Each row of a before or after table is a point. One or more steps were done to the points. Then noise was added and the rows were shuffled. The steps act on columns, c1 being the first. Write out the steps. A step turns or swaps two columns, mirrors them in a line or flattens them onto one, adds a multiple of one to another, or multiplies or shifts one. Angles are multiples of 10 degrees, from the lower column toward the higher: turns from -170 to 170, lines from 10 to 170 but not 90. Use the fewest steps. Two steps may share a column if one is a turn and the other turns, adds or multiplies; they go together, in the order done. Otherwise the lowest column goes first.
In the rows, 128 means zero.

Before, 11 rows:
[[ 80 140]
 [130 106]
 [ 97 161]
 [ 95  87]
 [ 92 135]
 [130 176]
 [152 178]
 [ 95 112]
 [ 74 138]
 [ 86  90]
 [ 88 165]]
After, 11 rows:
[[141  91]
 [ 89  98]
 [135  77]
 [112  94]
 [172 130]
 [173 153]
 [142  85]
 [ 91  89]
 [165 100]
 [108 130]
 [159  95]]
Steps: swap c1 and c2

Before (14 x 6):
[[144 125 100 123 125 103]
 [157 156 136 147 112 132]
 [129 140 163 122 131 125]
 [140 120 166 147 124  95]
 [169 128  88 105  94 133]
 [140 111 161  79 132 112]
 [111  92 169 113 136 131]
 [160 102 161 125  96 113]
 [108 123 191 114 110 105]
 [131  75 108 165 106 128]
 [133 167 126 141 150 163]
 [ 79 137 158 128 135 127]
 [118 112 112 171 114 132]
 [140 103 130 111 139 105]]
After (14 x 6):
[[132  13 121 116 121 178]
 [144 150 103 141  94 141]
 [109 208 173 127 106  56]
 [140 200 135 142 112  96]
 [169 126  99 162  65 125]
 [140 169 158  95  95 137]
 [130 102 163 121 100 153]
 [157 196 161 118  65  90]
 [107 155 192 121  80 136]
 [118 162  98  92  85  95]
 [ 80 107 159 118 106 146]
 [156  61 128 107  81 179]
 [140 177 177 162 103 109]
 [130 248  98  99  75  26]]
Steps: multiply c2 by 3; turn c2 and c6 by 140 degrees; mirror c3 and c4 in the line at 170 degrees; shift c5 by -30

Before (9 x 12):
[[117 172 160 141  93 172 115 103 139 129 137 131]
 [158 145 109 121 149 108  89  94 143  94 134 141]
 [118 108 147 114 106 138 112 141 101 130 123 104]
 [154  96 128 103 117 172  75 170 118 126  76 113]
 [119 173 156 177 112 120 111 158 125 153 127 180]
 [ 86 162 174 102 114 119 113 151 127 146 143 139]
 [167 175 155 138  79 115 134 173 126 109 152  92]
 [137 143 117 140 140 192 106 126 134  88 126  96]
 [102  91 133 107 145 109  95 143 159 120  81 109]]
After, 9 rows:
[[151 121 116 106 134 173 194 118 120 128  78 201]
 [ 84 126  94 100  95 119 155 113 132 161 149  58]
 [136  91 144 136 130 195 148 136 134  47 122 124]
 [166  79  73 137 128 115 145  85 125  90 165  65]
 [120 110  99 114 125 140 147 127 102 129 123 179]
 [102 119 142 108 115 109 167 134 156 113  79 214]
 [122 120  82 145 118 172 122 155 140 128 130  40]
 [120 167  98 178 111 118 156 108 124 179 131   9]
 [157 136 151 121 136 107 144 176 149  61 120  88]]
Steps: turn c2 and c12 by -110 degrees; multiply c12 by 2; turn c3 and c5 by -120 degrees; turn c7 and c8 by -150 degrees; add -0.3 times c8 to c11; multiply c10 by 2

Before (13 x 20):
[[124  88 175 111 123 122  79  94 149 138  90 100 129 116  90 151 115 169
  179 151]
 [ 80 159 132 149 160 185 112 135 141  95 190 133  97 139 145 123 104 105
  104 137]
 [ 95 109 106 143 101 131 123 119  79 177 113 137 137 123 132 116 123 143
  148  95]
 [117 186 111 113 100 101 131 105 114 139 158 120 134 152 115  96 148 100
  149 188]
 [110 138 180 129 185 125  92 118  91 129 120 144 161 121 139 139 122  85
  163  92]
 [116  92 156 116 170 181 124 129  85  90 136 105 124 110 122 140 128  86
  113 123]
 [ 84 107 128 138 151 136 118  93 143 153  50 172 136 123 140  92 123 157
  117 114]
 [119 154 150  84 178 136  49 126  80 104 209 145 123 128 133 125 151 131
  171  91]
 [128 140  78 124  96 110 109 114 148 128  93 134 137  96 141 141 122 100
  179 143]
 [ 99 105 148  88 137 132 142 123 168 158  90 100 120  93 144 138 131 143
  109 128]
 [ 41 124 147 115 141 120 131 110  85 140 118  74 137 132  94  91 158 161
  153 150]
 [130 134 134 137 167 121 137 144 154 132 126 108 143 116 112 138 156 116
  137 164]
 [ 83 140 114  93 119 118  93 140 107 144 131 122 207 152 100 115 149 124
  152 162]]
After:
[[133 137 141 102  59 116 100  84 152 147  82 123 158 151  99 153 121 122
  116 161]
 [ 91  95 107  95 166 136 142 143 149 162 100  94 134  93 142 104 131 142
  140 133]
 [ 90 146 177 122 124 113 103  85 157 134 131 132 107  97 139 180 116  98
  140 142]
 [210 164 102  80 122 141  49  10  72 102 122 145 178 136 130 165 126 135
  122  90]
 [119 106 150 150  76 136 125 105 109 177  93 144 107 123 130 145 122 143
  111  90]
 [122 139 115 130 151 126 137 160 143 128 123 107 168 110 113 128 117 117
  141 160]
 [136  80 105 119 121 181 124 123  76  94 118 102 162 110 118 113 132  87
  141 129]
 [192 170 125 152 170 185 110 105 114  92  81 134 136 141 144  99 142 110
  120 136]
 [112 127 112 112 104 119 128 112  98 138  40  75 145 128  91 157 124 159
   91 150]
 [ 88  72  83 116 133 119  81  19 144 134 127  96 122 121  93 178 143 164
  151 149]
 [ 46 107 128 136 136 136 119  80 139 163  88 164 148 118 139 116 122 154
   88 114]
 [163 202 139 116 109  97 128 105 131 138 112 120 106 151 112 145 113  95
   97 189]
 [119 141  78 134 106 127  89  65 101 129 110 151 192 121 136 164 149  89
  139  90]]
Steps: swap c1 and c11; multiply c2 by 1.3; multiply c17 by 0.4; turn c3 and c17 by 160 degrees; turn c5 and c13 by 60 degrees; turn c5 and c9 by -40 degrees; add 1.5 times c7 to c8; swap c16 and c19
